Each row of a before or after table is a point. The points were changed in one or more steps. Then noise was added and the rows were shuffled. The steps act on columns, c1 being the first. Name the steps. A step turns or swaps two columns, mirrors them in a line or flattens them onto one, adds a multiple of one to another, or multiplies or shifts one. Angles are multiples of 10 degrees, from the lower column toward the higher: turns from -170 to 170, lines from 10 to 170 but not 90. Use the fewest steps. Two steps may share a column if one is a turn and the other turns, adds or multiplies; they go together, in the order done. Otherwise the lowest column goes first.
(in the rows, 128 means zero)

Before:
[[ 92 165]
 [123 144]
 [123 150]
 [170 114]
 [105 182]
 [121 164]
 [154 128]
 [157 161]]
After:
[[148 168]
 [ 74 114]
 [ 87 101]
 [134 153]
 [ 91 130]
 [102 126]
 [101 164]
 [112 129]]
Steps: turn c1 and c2 by 80 degrees

Before, 14 rows:
[[168 117 135]
 [192 105  98]
 [105 152 125]
 [ 93 123 112]
 [128 155 125]
 [145 124  71]
 [201 107  95]
 [127 142 140]
 [102 127 127]
 [129  97  80]
 [ 97 171 124]
 [120 165 120]
 [124 101 104]
 [150 171 137]]
After:
[[186 123 147]
 [137 167 120]
 [131 155 105]
 [130 128 103]
 [128 171 100]
 [159 105 190]
 [165 107 200]
 [115 170 150]
 [142 123  95]
 [176  99 130]
 [152 102 124]
 [120 143 127]
 [119 115 169]
 [131 157 127]]
Steps: turn c1 and c3 by 90 degrees

Before:
[[ 86 136 100  84]
 [131 129 110 130]
 [107 210 174 108]
 [ 96 136 128 170]
 [ 69 198 128 123]
 [ 86 208 136 156]
 [149 103  85 127]
 [126 106 113 138]
 [104  97 137 127]
 [119 125 127 127]]
After:
[[ 67 154 128 174]
 [131 162 174 158]
 [ 88 160 136 205]
 [120 128 127 178]
 [119 119 112 188]
 [124 130 109 178]
 [129 117  88 177]
 [ 73 131  99 135]
 [ 95 132 128 219]
 [108 115 137 177]]
Steps: add 0.5 times c3 to c1; multiply c2 by 0.4; shift c4 by 50

Before, 14 rows:
[[129 145  94 150 140 106]
 [102  50 126 152 103 165]
 [127 133 122 162 118 103]
 [104 137 102 138 129 106]
 [136 143 105 150 123 116]
 [ 57 107 154 142 113 152]
 [136  91 133 107  95 181]
 [117  78  94 122 103 115]
 [126 175 157 130 110 125]
 [110 129 100 164 106 128]
 [ 98  93 170 109 128 181]
 [140 120 105 159 119  90]
 [129  95 115 183 175 183]
 [ 93  94 130 120  95 179]]
After, 14 rows:
[[129 123  98  90 105 110]
 [147 139 121 102 127 104]
 [ 75  89 149 137 102 138]
 [ 78  92 132 134 102  94]
 [166 119 100 103 122 142]
 [ 70 103  77 107 178 131]
 [151 131  96 114 118 130]
 [142 143 111 103 121 134]
 [143  74 141  96 116 118]
 [133 173 120 156 102 125]
 [104 105 110 152 118  56]
 [ 75  94 142 174 136  99]
 [152 144 112  91 138 131]
 [ 90  46 105 121 117 103]]
Steps: turn c1 and c6 by 90 degrees; turn c2 and c5 by -10 degrees; turn c3 and c4 by 100 degrees

Before:
[[102  84 126 100  98  91 150 190 150]
 [ 97 133  90 138 109  69 170 144 113]
 [ 86  82 128 106  91  87 131 162 141]
 [ 75 137 112 168  87 130 198 131  91]
 [120 163 109 155  97 163 120 118  98]
 [102 107 119 133 115 120 129 172 172]
 [ 96 101 110 102 106  96 131 184 124]
 [128 182 161 110 102 154 130 153  99]
 [144 141 157 157 116 141 111 165 102]
 [146 135 177  90 132 159 168 136 134]
 [144  92 161  72 141 150 132 152 120]
 [ 88 111 145 107 152 123  93 178 132]
 [136 162 182 138 107 145 116 117 111]]
After, 13 rows:
[[108 181 161 144 103 161 134 144 134]
 [117 111 116 125 112  78 123 159 120]
 [ 94 140 109 128  87 151  51 132  77]
 [151 132  93 139 110 117  86 143  70]
 [128 140 155  96 117 157 132 153 139]
 [103 112 148 129 151 114 168 162  99]
 [140  81 128 163  98  90 122 172  92]
 [133  82 128 149  89  94 139 154  76]
 [122 162 182 112 106 150 130 121 139]
 [132 101 107 152 105 113 137 165  85]
 [ 96 162 109 101  97 162 120 120 133]
 [118 135 174 179 134 136 113 134 163]
 [121  93 158 178 139 148 152 146 148]]
Steps: turn c1 and c6 by 50 degrees; turn c6 and c9 by 70 degrees; turn c4 and c7 by -150 degrees; multiply c8 by 0.7

Before:
[[156 132 116 104 169 117 115 123  86 117 105]
 [ 90  95 132 108 180 165 158 144 153 115 141]
 [ 96 140 129 112 157 155 117  82 102  91 140]
 [105 147 141 164 127 188 101 130 147 149 150]
 [100 149 182 131 126 169  82 132  92 139 152]
 [ 78  91 150 154 107 159 136  86 153 148 140]
 [157 148 121 104 127 122 112 117 104  91  98]
 [154 109 123 149 132 147  90 120 105  86 134]
 [102 109 171 142 145 135 144 131 147 150 129]
 [118 168 137 116 119 182 156 163  86 103 132]
 [ 90 173 180 112 145 111 142 143 127 100 124]
 [ 87 137 173 144 176 110 159 143 134 104  72]
 [ 85 136 108 126 114 120  80 135 129 114  80]
 [109 128 184 104 129 163  83 104 136 154  95]]
After (14 x 11):
[[173 132 115 103 145 172 122 123  85 145 128]
 [101 128 182 104 155 127 164 105 134 160 165]
 [ 61 135 110 122 115 149 130 134 126 177 173]
 [ 67 137 172 143 143 201  94 142 132 110 153]
 [ 80 150 181 132 158  92 155 130  94 165 120]
 [ 67 173 179 106 127 148  97 141 127 123 122]
 [ 87 110 171 140 144 135 141 130 149 101 125]
 [ 68  96 132 109 187 136 103 147 151 104 108]
 [ 77 138 130 110 167 125  98  87 106 148 114]
 [177 148 117 104 124 144 100 117 102 155 151]
 [ 89 148 140 162 176  83 159 131 143 146 128]
 [170 108 122 146 145 118 101 120 109 180 128]
 [ 46  92 149 152 137  94 144  86 149 111 135]
 [116 167 138 115 167  90  95 164  87 111 145]]
Steps: multiply c1 by 1.6; turn c5 and c6 by -50 degrees; turn c6 and c11 by 150 degrees; turn c7 and c10 by -110 degrees

Before, 13 rows:
[[149 109 132 115 163 143 150 183 154 149 146 183]
 [105 163 117 112 182 135  99 114  85 122 154 115]
 [126 106 143 146 146 144 122 161 116 112  79 121]
 [150 128 117 126 184 115  99 107 115 115  86 163]
 [165 121  97  94 146  94 156  99  94 110 160 125]
 [155 171 172 112  97  98 170 172 139  90 149 157]
 [175 182  94  82 120 119 154 137  84 151 110 106]
 [143  97 123 116 100 147  87 120 135 144  87 150]
 [124 124 180 160 144 177 131 118 137 159 120 172]
 [ 93 192  97 125 167 106 147 103 156 136 138  98]
 [124 143  93 147 114 184 152 179 165 102  98 166]
 [160 167 106 151 157 113 120 118 142 140 153 120]
 [ 92 135 135 165 121 148 127 174  91 153  93 167]]
After (13 x 12):
[[ 82 182  94 174 120 118 153 138  84 152 110 106]
 [126 128 116 149 184 115  99 108 113 115  86 161]
 [ 94 121  96 164 145  93 156  99  95 110 159 126]
 [152 167 107 159 157 112 119 117 143 141 152 120]
 [117 110 130 148 164 145 150 184 154 149 148 182]
 [164 134 136  91 119 148 127 173  89 153  94 167]
 [115  96 124 142 102 149  87 120 134 144  87 151]
 [160 124 181 123 143 178 132 118 137 159 121 171]
 [111 163 116 106 183 133  98 114  86 122 155 114]
 [147 143  94 125 115 185 153 180 165 102  99 167]
 [146 107 144 126 146 143 121 159 115 111  80 121]
 [126 191  96  93 167 106 149 102 156 135 139  99]
 [112 171 172 154  96  98 171 171 138  90 149 157]]
Steps: swap c1 and c4

Before:
[[130 132 158 125 107 124 107 157 134 146 114 123 110 132]
 [117 162 107 113 142 153 120 115 143 156 144 175 126 147]
 [108 141  88 129 152 153  99 113 138 134 131 145 136 154]
 [107 144 140 146 123 141 118 111 147 147 137 159 117 138]
 [108 152 158 109 130 120 144 150 137 136 135 107 104 148]
 [139 149 117 127 104 101 139 124 160 157 138 120 168 156]
 [122 116 131 117 107 114 126 167 138 111 142 120 119 130]
 [113 115 156 117 102 130 134 146 119 154 143 120 110 136]
 [122 111 156 121 120 164 129 149  94  99 128 150 113 127]
 [126 125 156 124 138 122 128 164 129 135 151 123 118 152]
 [112 104 118 119 142 140 137 146 113 112 118 163 113 151]]
After, 11 rows:
[[123 116 132 118 111 136 125 168 141 110 127 119 101 129]
 [113 115 157 119 107 129 135 147 120 154 127 120  74 130]
 [106 145 140 148 100 108 117 111 142 146 128 160  96 132]
 [131 132 157 125 111 130 106 157 134 146 127 124  74 133]
 [123 111 155 119 105 106 130 149  83  99 128 151  83 126]
 [127 124 155 124 141 132 127 164 131 132 128 124  99 154]
 [109 152 158 109 145 133 143 149 141 137 127 108  56 141]
 [108 142  88 128 140 103  99 113 128 134 129 144 151 150]
 [139 147 116 126 111 142 140 124 167 158 128 119 249 160]
 [112 105 118 120 117 123 136 147 110 112 130 164  82 145]
 [117 163 105 112 108 100 120 114 133 156 128 176 121 144]]
Steps: add 0.3 times c1 to c14; add -0.7 times c12 to c5; mirror c6 and c9 in the line at 100 degrees; multiply c11 by 0; multiply c13 by 3

Before (10 x 18):
[[132  85 143 148 124 184 118 111 146 162 128 123 113 100  51 109 106 123]
 [116 113 132 122  92 115 103 108 135 171 133 120 123  73 133 115 122 168]
 [155 119 103 127 157 149 103 129 130  87 112  89 152 114 142 108 168 197]
 [117 103 135 117  91 123  92 171 124 146 142  93 157 151 159 116 126 103]
 [149  86  98 162 107 127 140 160 115 138 142 114 211 121 153 148 115 114]
 [130 103  62 169  99 117  92 141  93 157 141  88 119 203 103 111 120 113]
 [116 105 131 129 113 120 143 148  83 175 137  97 117 127 120 113 128 105]
 [115  95 125 119 169 140  95 165 138 150 140 113 137  71 151 176 108 113]
 [127 116 129 136 105 149 117 119 146  97 147 108 121  73 136 108 185 109]
 [157 114 144 130  98 187  87 147 145 175 102 103 155 109 148 167 110 110]]
After (10 x 18):
[[132  99  94 175  99 113 101 144  93 151 105  72 118  72 207 184 118 115]
 [118 105 116 125 109 119 129 148  86  86 141  83 119 103 220 119 130 101]
 [116 110 118 122  95 117 106 109 136  50 107 133 119 138 132 115 122 166]
 [150  85 136 163 104 128 120 158 120  95 146 142 211 144 166 163 115 114]
 [124 116 115 135 102 147 102 116 142  98 127 142 122 193 124 120 181 107]
 [158 116 173 129 101 192 128 148 146  79  84 150 152 108 136 124 109 112]
 [119 104 119 118  91 121  96 169 125 117 101 143 153 108 176 120 124 106]
 [132  86 113 151 125 187 127 110 147  63 123  64 113 140  84 111 106 123]
 [118  97 173 116 172 139 100 163 143  52 107 149 138 164 135 149 104 114]
 [158 116 102 128 159 145 127 135 129 144  95 131 152 175 167 147 167 192]]
Steps: add 0.7 times c2 to c14; turn c10 and c14 by -130 degrees; turn c3 and c16 by -70 degrees; turn c7 and c11 by 60 degrees; add 1.5 times c9 to c12; turn c12 and c15 by -70 degrees

Before (10 x 20):
[[162 121 126 161  86 134 147 185 105 126 144 147 122 155 108 153 147 111
  101 139]
 [134 126 142  89 109  69 157 120 134  94 124 141  97 124 165 126  91 137
  147 112]
 [126 182 103 133 164 158  83 130  93 137  77 188  88 119 118 135 152 168
   98 138]
 [202 106 154 134 119  72 116 170 157  94 117 127 159 151 176 116  93  91
  144  62]
 [127 163 111 135 152 100 160  96 124  89 129 136 101 102 107 111 107 130
  141 112]
 [125 169 144 112 127  92 165 123 144  95 110 145  90 160 136  74 114 127
  157 123]
 [142 145 135 154  79 120  99 158 155 125 168 144 119 172 120 154 159 112
  140 129]
 [127 139 110 180 144 145  88 112  82 135  66 185  95 144  92 139 116 174
  113 133]
 [101 175 104 108 116  59 158  88 110  85 152 157 102 145 157  66 120 123
  144 149]
 [155 110 174 178  86 147  79 204 123 141 154  96 147 155 138 141 142 106
  119 113]]
After, 10 rows:
[[125 181 104 144 165 120  83 124 193 132 121 154  87 119 139 135 154 169
  101 138]
 [163 119 125 120  86 139 147  68 157 129 138 125 121 155 136 152 147 111
   87 138]
 [125 169 144 123 127  97 164 135 125 169 103 132  89 160 120  74 114 126
  161 123]
 [127 164 110 115 152 112 159 155 135 164 114 112 101 102 154 111 107 130
  133 112]
 [141 146 134 102  79 143 101  98 118 145 140 153 118 172 132 153 159 111
  120 130]
 [100 175 104 132 115  99 159 173 159 170 104 114 101 145 106  65 120 122
  154 148]
 [156 110 174  96  84 153  79  52 111 103 149 111 146 156 105 140 142 106
   89 113]
 [127 138 111  98 145 107  88 137 201 129 110 143  95 145 166 140 116 175
   82 133]
 [133 127 141 146 109  92 156 142 132 164  98 122  97 123  94 126  91 137
  168 112]
 [203 106 153 112 120  91 117  95 105 166  95 127 159 150  72 116  92  90
  137  63]]
Steps: mirror c4 and c19 in the line at 110 degrees; flatten c6 and c11 onto the line at 40 degrees; turn c8 and c15 by -170 degrees; turn c9 and c12 by -140 degrees; turn c10 and c12 by 150 degrees

Before (14 x 24):
[[125 119 114 164 133 145 131 121 137 109 125 127 119 130 136 129 129 128
  113 123 108 127 117 131]
 [111 117 125 106 146 141 133 107 141 168 128 134 115 124 150 110  57 129
  141 121 192 127 147 132]
 [124 134 156 123 184 146 120 128 144 132 128 140 166 126 120 126 112 130
  157  85 108 111 117  70]
 [249 133 158 114 110 125 123 124 137 144 119 122 139 118 146 115 135 130
  148 126 128 126 117 138]
 [124 112 148 121 113 142 119 127 134 123 108 137 112 110 120  93 100 126
  137 132 117 127 150 144]
 [135 136 129 110 115 116 109 131 138 169 113 135 121 152 150 110 138 164
  144 116 107 130 127 143]
 [136 129 131 165 111 122 129 121 144 151 104 143 125 129 121 104 114 149
  150 121 203 129 117 140]
 [126 130 136 102 116 144 115  94 133 127 126 146 116 121 131 128 138 151
  150  99 137 126 135 148]
 [115 111 117 102 130 134 124 117 132 113 104 128 119 131 127 132  79 122
  158 137 108 103 175 135]
 [112 130 119 102 181 123 109 130 128 110 126 119 102 124 138 127 123 130
  153 129 117 125 160 132]
 [152  82 115 148 115 143 109 126 128 114 128  89 117 119 144 102 135 126
  132 132 108 127 157 141]
 [111 130 116 124 125 132 141 117 127 107  94 111 107 111 165 112  89 136
  155 111 117 122 125 132]
 [181 127 115 152 120 122 160 109 144 111 125 108 113 130 123  90 138 128
  143 125 116 115 138 136]
 [138 106 117 116 113 101 130  82 141 130 103 144 103 118 137 113  97 143
  149 125 120 120 117 145]]
After (14 x 24):
[[137 101 115 117 114 101 132  84 144 129 102 141 104 116 136 114  98 139
  158 124 116 112 118 143]
 [151  97 113 126 117 141 111 124 128 112 131  90 118 121 146 104 135 127
  133 133 124 132 161 142]
 [121 127 154 115 184 146 121 125 142 132 127 141 171 125 119 124 110 119
  175  82 108 108 117  69]
 [114 148 119 116 178 123 109 129 131 112 127 119 106 123 139 125 120 129
  169 129 113 123 160 134]
 [253 121 157 129 109 125 123 121 136 144 114 123 141 120 146 114 135 130
  161 127 125 124 114 138]
 [107 152 117 118 126 130 138 117 128 111  98 113 108 110 164 117  89 135
  172 106 118 122 121 136]
 [126 138 113 129 133 145 131 121 133 111 126 124 117 130 135 128 127 125
  106 117 127 124 118 132]
 [111  77 124 149 143 139 134 105 143 170 128 137 116 121 151 108  54 128
  149 119 166 129 149 127]
 [110 126 115 113 132 132 124 117 132 115  99 131 120 132 127 133  79 112
  173 137 102 107 170 135]
 [176 144 116 128 120 121 160 113 142 110 123 107 108 131 124  91 139 125
  152 126 133 116 140 139]
 [135 107 133 171 112 122 128 120 149 149 105 141 125 128 118 107 110 148
  164 120 196 119 117 138]
 [140  91 130 115 114 115 111 130 135 167 114 137 118 153 151 109 138 160
  158 117 104 112 129 144]
 [127 115 146 124 118 142 117 131 135 120 105 137 113 110 119  93  99 125
  143 133 115 127 152 146]
 [127 132 132 127 116 144 115  93 135 123 128 146 116 121 130 129 138 146
  164 101 123 116 139 145]]
Steps: add -1 times c10 to c2; flatten c4 and c21 onto the line at 60 degrees; turn c18 and c22 by -30 degrees; multiply c19 by 1.6

Before (11 x 32):
[[122 134 147 122 142 123 124 130 132  98  96 123 116 128 165 114 115 114
  101 134 114 142 107 164 126 148 129 121 159 105 129 131]
 [128  95 135  48 147 116 148 142 119 166 166 103 127  86 118 120 114 128
   72 158 120 125 109 111 127 153 112  98 153 148  89 137]
 [124 135 138 134 149 117 121 113 171 107 133 137 186 109 105 123 135 136
  137 160 131 145 137 133 123 108 122 118 139 122 143 128]
 [124 134 136 139 102 118 146 138 124  98 171 137 117  92 145 122 137  83
  106 156 144 132 103 102 138 129 108 107 152 177 144 143]
 [134 117 241 134 144 162 140 178 142 103 141 140 114 129 121 125 103 128
  137 157 159 111 133 101 141 141  84 103 157 121 115 139]
 [146 131 122 151  72 140 149 140 120 132 167 136 134 136 145 125 130 138
  129  54 117 125 136 125 130  12 112 136 131 119  69 120]
 [129 133 120 146 128 134  69 144 137  99  81 126 135 108 130 120  72 133
  122  95 115 133 106 194  67 153 126  97 130 114 135 111]
 [146  41 112 147 155 127 148 122 150 126 100 135 137 118 171 112 128 139
  140 144 127 141 111  99 109 121  99 249  99 112 148 130]
 [111 133 128 115 115 116  90 137 127 167 150  83 121  99 124 100 118  90
  130 105 133 102 103  99 103 141 126 108  62 128 142  91]
 [135 129 114 104 135 122 134 148 117  98 163  92 115  89 106 162 128 119
  108 119 147 110 150 106 134 157 113 107 139 165  98 125]
 [132 128 120 148 155 124  73 116 127 101 127 119 128 121 105 114 120 128
  142  75 143 140 121 111 148 124 121 123 151 118 141  52]]
After:
[[131 163 145 146 130 135  88 145 167  97  95 124 136 106 129 121  73 131
  121  92 115 131 106 192  67 152 129  97 132 115 133 127]
 [131 136 203 149 152 130  90 116 129 101 129 122 130 123 106 114 116 126
  141  77 146 142 121 115 148 123 118 119 149 115 143 150]
 [123 133 110 139 106 116 139 137  95  98 157 138 117  93 144 121 139  84
  106 155 143 132 105 101 141 131 109 106 152 176 145 130]
 [143  39 133 148 155 119 141 121 162 127 119 136 138 119 170 109 130 138
  139 143 129 142 110  99 112 121  99 248  99 110 151 115]
 [127 104 112  47 147 133 141 141  97 167 151 104 126  86 116 116 115 127
   72 159 122 124 109 109 128 153 114  97 153 145  94 134]
 [110 136 163 115 114 148 101 136 110 168 142  80 117  96 124 100 120  87
  127 104 136 101 104  98 103 138 129 107  62 127 141 136]
 [126 139 118 125 140 129 127 129 150 101 104 122 114 129 166 116 119 113
  100 132 117 143 109 161 126 150 130 124 156 106 128 144]
 [145 126 135 153  71 137 140 143  97 132 152 135 132 137 148 123 131 137
  127  54 114 129 141 124 130   6 111 136 131 117  71 123]
 [136 130  78 132 143 151 132 176 131 104 146 139 114 128 123 127 104 128
  138 154 157 111 133 103 142 141  83 100 158 122 116 232]
 [124 129 127 135 150 110 122 116 159 105 159 138 184 108 103 122 135 132
  136 159 131 144 135 134 123 106 121 119 138 121 148 138]
 [134 131 136 103 137 141 132 149  98 100 145  91 116  89 107 164 127 122
  105 119 143 110 149 106 135 158 111 106 136 168  96 114]]
Steps: add -0.5 times c17 to c2; turn c3 and c32 by 110 degrees; add -0.7 times c12 to c6; multiply c7 by 0.7; turn c9 and c11 by 40 degrees
